Each row of a before or after table is a point. The points were changed in one or more steps. Then noise was added and the rows were shuffled. The steps act on columns, c1 being the first. What was done? A step turns or swaps two columns, mirrors them in a line or flattens them onto one, adds a multiple of one to another, or multiplies or shifts one. Angles are multiples of 10 degrees, from the lower column toward the higher: turns from -170 to 170, lines from 10 to 170 but not 90. Use the fewest steps. Two steps may share a column if one is a turn and the other turns, adds or multiplies; they go together, in the order done. Otherwise the lowest column goes first.

Before, 8 rows:
[[  1 -13]
 [-29   1]
 [ -2  51]
 [ 30  60]
 [ -8  17]
 [ 14 -17]
 [ -2 -38]
 [-59 -43]]
After (8 x 2):
[[ 52  -3]
 [-40 -59]
 [-15  14]
 [-10   3]
 [  2 -31]
 [-39  -1]
 [ 18  -3]
 [ 59  30]]
Steps: swap c1 and c2

Before (13 x 3):
[[  2   9  14]
 [-18 -19   8]
 [-16 -13  -8]
 [ -1  -1   5]
 [-17  -7   2]
 [ -7  -8   5]
 [  7  -3   2]
 [-23  13  21]
 [-18 -29   2]
 [  7  -6  23]
 [  6 -13  13]
 [-27 -30 -10]
 [ -3   4   4]]
After (13 x 3):
[[  4  -2  -3]
 [ -4  -6  -6]
 [  8  18 -12]
 [  7 -25  16]
 [  4 -25 -13]
 [ 20 -38   5]
 [  5   8  -2]
 [  8 -15   1]
 [  9 -13 -23]
 [ 16 -59  10]
 [ 15 -60  25]
 [ 14 -13  10]
 [ 31  26  -1]]
Steps: turn c1 and c3 by -140 degrees; multiply c2 by 2

Before, 14 rows:
[[ 22   6 -18   3 -16 -19]
 [-10   3  -2   0  -5   6]
 [ -6  -2  -2   4  -4   1]
 [ -3  15   4  12   1  -4]
 [-12  -6  -7   8   2   2]
 [  7   7 -16  -3 -11  -8]
 [  1  11  -3  14   3   1]
 [-16   1  -1  -1  -3  -2]
 [ -5  18   6   4 -11   9]
 [ 17   5   1   7  -8  -9]
 [-14  -1   4   6  -3   1]
 [ 10   6  -7   0  -8 -20]
 [  1  12   5  -2   5  -1]
 [-10  10   2  10  -4  -1]]
After:
[[ 18  -3  -7   1  -2 -27]
 [  2   7  -1  -6   8  -2]
 [-15  -2  -7   0  -2   3]
 [ -6   2  -6  -3   4  28]
 [ 10   1   2   6  -2 -60]
 [ -5  -3  -3   5  -3   3]
 [  8  -3  11  11  -4 -25]
 [-17  -1   1   1  -1  -6]
 [  0   5 -10   8   7   3]
 [ 21  -6   7  16  -6 -58]
 [ -2   6 -13   3   7 -11]
 [-12   0  -4  10  -2   7]
 [-10   3  -9   3   3  -3]
 [ -9  -1   0   1  -1  18]]
Steps: flatten c2 and c5 onto the line at 50 degrees; mirror c3 and c4 in the line at 120 degrees; multiply c6 by 3
